Rows are points. Each copy is the shape, with its points in the same order, turned, moved and blurred by noise. Some copies are also mirrored. Which?
In the rows, zero is written as 128.

Shape (8 x 3):
[[114 145  47]
 [ 65 130 171]
 [ 82 120 140]
 [111 112 109]
 [100 145 167]
 [ 77  93 142]
 [178 141  59]
 [142 142  62]]
Copy 1 (8 x 3):
[[ 49 110 132]
 [180  65 140]
 [142  80 122]
 [113 111 100]
 [172 106 137]
 [153  72 102]
 [ 60 172 114]
 [ 65 139 124]]
Copy 1 is: only turned
Copy 2 (8 x 3):
[[ 94  42 104]
 [116 170  70]
 [122 133  82]
 [147 102  99]
 [120 163 110]
 [149 136  63]
 [129  44 165]
 [116  53 134]]
Copy 2 is: mirrored
Copy 3 (8 x 3):
[[152  95  61]
 [103 207 119]
 [105 173 104]
 [115 123 106]
 [130 190 130]
 [ 82 166 104]
 [175  62 121]
 [162  86  92]]
Copy 3 is: only turned

Shape (6 x 3):
[[132  94 149]
 [134 124  54]
 [ 64 169 133]
 [107 158 169]
 [136  95 158]
 [130 185 199]]
Copy 1 (6 x 3):
[[ 89 132 181]
 [ 64 210 110]
 [128 106  80]
 [146 107 133]
 [ 96 137 190]
 [194 122 164]]
Copy 1 is: mirrored
Copy 2 (6 x 3):
[[127  86 151]
 [ 35 136 124]
 [134 186 164]
 [171 146 134]
 [130  93 145]
 [197 145 105]]
Copy 2 is: only turned

Shape (8 x 4):
[[136 168 202 114]
 [111  97 165  92]
 [176 152  96  89]
 [108  95 185 108]
 [131  96 168  87]
 [131 169  81  99]
 [172 119  51 150]
 [178 140 102 146]]
Copy 1 (8 x 4):
[[143 130 208  84]
 [142 126 129  54]
 [ 62 109 140 125]
 [166 122 139  49]
 [132 108 133  53]
 [ 68 157 129 134]
 [ 90 101  84 179]
 [108  96 131 159]]
Copy 1 is: mirrored
Copy 2 (8 x 4):
[[ 98 162  54 146]
 [131  81  75 148]
 [207 147  83  97]
 [104  79  76 151]
 [126  85  59 134]
 [211 159 104 147]
 [199 138 165  82]
 [160 156 127  92]]
Copy 2 is: only turned
Copy 3 (8 x 4):
[[197  86 143 133]
 [142 140 124 170]
 [111  74  60 118]
 [153 128 141 194]
 [146 126 122 182]
 [116 103  70  85]
 [ 55  91 109  90]
 [ 98  59 126 102]]
Copy 3 is: mirrored

Shape (12 x 6):
[[119 118 171 122  58 161]
 [ 98  94 120 145  88  86]
 [159 107 160 164 138 144]
 [162 175 114 118 158 176]
 [191 162 160  64  99 150]
 [105 137  78  78  92 149]
 [ 80  92 184 158  66 151]
 [187 137 173 180 182 113]
 [ 75 113  83  68 162 131]
 [122  96  69  82 125 149]
 [ 86  88  72 135 108 125]
 [ 90 184 152  97 114 100]]
Copy 1 (12 x 6):
[[166 105 148 127  26 160]
 [164  43 143 103 111 153]
 [121 132 138 174 109 174]
 [119 194 116 109 115 111]
 [112 193 180  75  62 165]
 [130 115 140  54  81  85]
 [181  74 149 167  54 151]
 [122 160 137 174 158 186]
 [143 104 180  84 137  58]
 [102  98 153  74 104  81]
 [135  48 125 102 124  97]
 [214 144 168  86 116 139]]
Copy 1 is: only turned
Copy 2 (12 x 6):
[[109 194 150 157  79 116]
 [172 140 143 157 139  96]
 [122 107 108 145  56 136]
 [109 133 104  59  87 183]
 [ 88 165 181  57  61 120]
 [121 188 112  80 142 108]
 [117 179 146 220 101 127]
 [141  49 139 133  46 170]
 [ 97 129  99  95 189 109]
 [113 156  88  80 144  86]
 [161 152  84 134 160  93]
 [119 147 191 109 154 168]]
Copy 2 is: only turned
Copy 3 (12 x 6):
[[ 92 167  84 157 182 127]
 [116 128  97 128 111  64]
 [109  90  97 121 188 149]
 [162 137 134  78 193 186]
 [146 168 147 172 174 197]
 [123 200 124  94 117 122]
 [ 76 155  67 153 192  68]
 [153  39 113 126 198 142]
 [108 164 196  60 128 104]
 [ 89 157 149  85 100 151]
 [108 148 115  82  92  89]
 [172 166 158 136 167  90]]
Copy 3 is: only turned

Shape (13 x 8):
[[149 126  99 151 112 121 148 127]
 [126 115 134 158 110 116 112 108]
 [175 122 122 142 191 172  90 110]
 [145 103 134 127 122 140 113 122]
 [152 134 146 145 159 134 130 122]
 [ 84 104 114 108 148 109 146 110]
 [104 107 127 159 141 116 161 127]
 [139 112 149   7 118 119 147 170]
 [ 83 116 108 155 118 112 143 156]
 [116 152 121 109 112 139 150 119]
 [ 95 114 148 126 108 163 126 128]
 [ 89 127 142 132 109 110 131 108]
 [113 144 124 133 115 108 134 156]]
Copy 1 (13 x 8):
[[162 119 129 113 134 121 102 139]
 [150 135 126 123  86 120 130 134]
 [172 147 151 122 143  97 200 185]
 [138 108 134 128 112 120 154 152]
 [150 146 156 135 139 102 153 132]
 [112 153 117 159 131 168 127 144]
 [139 148 133 166 126 124 102 138]
 [ 39  65 150 122 168 166 160 127]
 [109 148 103 145 118 114  83 150]
 [126 127  99 126 147 131 137 107]
 [119 115  96 159 109 110 148 132]
 [121 145 110 138  96 137 128 111]
 [108 139 122 117 132 112 105 125]]
Copy 1 is: only turned
Copy 2 (13 x 8):
[[109 107 126 132 151 135 143 163]
 [133 115  97 143 146 125 127 121]
 [109 119 166 128 205  95 163  79]
 [145 124 136 128 164 139 136 116]
 [ 99 144 141 128 156 118 145 108]
 [124 106 151 178 110 167 143 109]
 [114 129 142 171 118 128 129 141]
 [154 141 194  75 116 235 146 108]
 [132  99 139 152  89 121 129 149]
 [123 124 127 126 119 158 182 132]
 [172 138 131 140 121 130 162 117]
 [134 124 103 154 106 150 142 114]
 [118 111 130 113 101 136 137 135]]
Copy 2 is: mirrored

Shape (13 x 8):
[[ 72 170 184 166  58 116 162 200]
 [131 155  70 123 135 114 156  53]
 [200 112 157  66 138  67  86 191]
 [118 158 155  99 148  55  68 187]
 [102 101 136 138 180 157 150 107]
 [101 154 143 157  78 130  77 129]
 [105 123 167 196 158  94 154 128]
 [110 141 129 173 104 111 139  97]
 [189 128 174  99 118 121  93 177]
 [ 83  98  48 134 146 140 134 168]
 [134  98  73 163 148 128 126 129]
 [ 81  95 167 121 105  75 128 137]
 [130 121  79 178 199 170 130  84]]
Copy 1 (13 x 8):
[[ 92  52  88 109  24 107  92  66]
 [133 193 124 120 174 134  92  66]
 [192  95 121 172  87 209 128 176]
 [153 133  92 120  44 166 134 175]
 [ 99 137 109 167 156  91 164  97]
 [132  92  66  65 109 130 124  96]
 [143 136  77 161  79  84 159  64]
 [140 132  80 113 121 107 114  54]
 [159  67 107 150 101 198 147 130]
 [132 122 172 110 139  57 117 137]
 [170 129 141 122 152  84 141  99]
 [135 106  54 157  90 102  91 129]
 [134 169 142 124 182  86 192  72]]
Copy 1 is: only turned
Copy 2 (13 x 8):
[[241 181  61 160 127 103 144 186]
 [122 157 193 159 121 127 146  57]
 [ 81 142 153 169 170 144  75 232]
 [171 135 180 151 188 138  93 216]
 [124 134 111  89 143 112 119  85]
 [194 162 151 118  99 158 160 173]
 [157 179 116  91 185  87 159 130]
 [167 180 150 127 129 114 169 119]
 [ 98 141 117 155 140 155 111 211]
 [154  61 149 117 124  57 135 126]
 [115 112 154 108 124  93 169 125]
 [170 190 141 105 123  83  90 170]
 [107 103 149  82 142 124 181  62]]
Copy 2 is: mirrored
Copy 3 (13 x 8):
[[  9 114 170 167  80 134 167 120]
 [170 196 148  63 126 109 108  85]
 [157  74 156 188 153 142  32 158]
 [ 68 105 171 126 136 175  30 156]
 [147 111 136  48  66 120 123 143]
 [ 60 142  90 116 125 136 119 121]
 [ 67  96 162  70  98  67 100 122]
 [ 92 154 126  94 100  84 111 100]
 [129  65 125 173 134 143  80 139]
 [129 166 146  61 143 136 152 207]
 [139 143 131  69 150  87 129 164]
 [ 78 142 142 130  57 107  77 155]
 [167 124 120  11 141 106 137 127]]
Copy 3 is: only turned

Shape (14 x 9):
[[123 100 182 162 170  68 140 145 161]
 [160 116  82 150 145 158  88 145 190]
 [145 112 118 106  91 147  68  81 121]
 [ 70 179 174 156 153 134 107 176 120]
 [ 84 129  78 129  82 104 107  84 106]
 [147 151 124 149 164 111  92  85 153]
 [143  88 169  68 116  93 135  80 165]
 [156 131 107 119 175 157 137 168 163]
 [141 128 179  68 184 124 183 195 103]
 [111 130  86 165  96 177 120  89 195]
 [164 169 109 155 163  68 103 187 208]
 [158 145 126  60 163 138 134 154 128]
 [100  79 160  98 100 136 179 130 113]
 [ 61  81 170  89 143  99 126 105 132]]
Copy 1 (14 x 9):
[[193 143 173 162 147  55 122 209 104]
 [112 125 200  87 108 124  92 162  90]
 [ 93 160 140 136 110 133 125 129 165]
 [190  99 152 204  87  79 100 120  73]
 [113 148 138 149 181 111 132  81 141]
 [159 141 186 111 107  82 144 136 139]
 [125 138 107 132 149  70 126 208 182]
 [130  71 182 122 108 115 124 187  88]
 [148  28 145 212 119  93 146 228 118]
 [102 157 133  70 129 105 116 117  68]
 [213  92 220  88 133 107  71 177 111]
 [121  47 152 152 109 115 128 182 143]
 [104 120  94 194 160  96 133 191 109]
 [119 132 121 200 154  27 121 168 143]]
Copy 1 is: only turned
Copy 2 (14 x 9):
[[132 208 122 116 200 156 127 117 191]
 [161 166 143 103 104 126  54 174 136]
 [174 135 143 119 123 174 127 148  71]
 [173 199 148 221 143 141 137 109 174]
 [121 118 102 151 113 146 151 115  80]
 [156 181 146 115 139 177  75  95 110]
 [165 129  83  96 202 203 117 140 121]
 [142 134 151 134 142 147  54 156 186]
 [135 120 158 178 199 204 115 158 232]
 [159 149 106 133 137  84  62 136  87]
 [119 249 107 136 132 174  45 164 170]
 [146 115 147 153 148 205  80 166 170]
 [143  98 115 153 196 143 166 147 157]
 [173 126  92 131 169 166 170  93 162]]
Copy 2 is: only turned
Copy 3 (14 x 9):
[[168 161  78 193 117  85 151 167 126]
 [121  76 157 143 137 112 128 196 180]
 [143 103 178 109 144 155 164 113 137]
 [116 162 163 163  79  73  92 143  85]
 [ 94 100 134 147 136 178 128  92 105]
 [126 150 143 155 100 141 166 146 171]
 [159 124  77 122 151  99 188  84 160]
 [123 122 125 135 141  85  95 177 187]
 [173 199  96 128 155  33  68 118 153]
 [ 77  60 116 107 104 142 150 183 131]
 [151 103 123 226  63  84 114 166 201]
 [142 143 136 116 155  77  96 106 191]
 [151 136  69 106 173  97 118 112  89]
 [116 156  92 161 163  81 170  91  94]]
Copy 3 is: only turned
Copy 4 (14 x 9):
[[215  88 150 125 159 115 176 135 140]
 [ 98  99 132  84  89 136 167 168 185]
 [ 85 190 100 115 136 135 155 144 136]
 [187 105 117 143 165 122  91 223 148]
 [121 186  81 167 124 101 119 118 181]
 [148 161 161 109 134 148 152 152 184]
 [133 155 156 161 135 133 189 102  83]
 [127  73 148 101  94 159 120 156 143]
 [186  68 145 125 127 161  80 133  51]
 [ 62 116 133 156 133 120 157 154 212]
 [183  98 187  83  67  81 150 181 173]
 [133 120 150 114  89 163  99 142  89]
 [128  97  97 178 164 123 127 101  90]
 [182 137  95 195 149 153 169 134 109]]
Copy 4 is: only turned
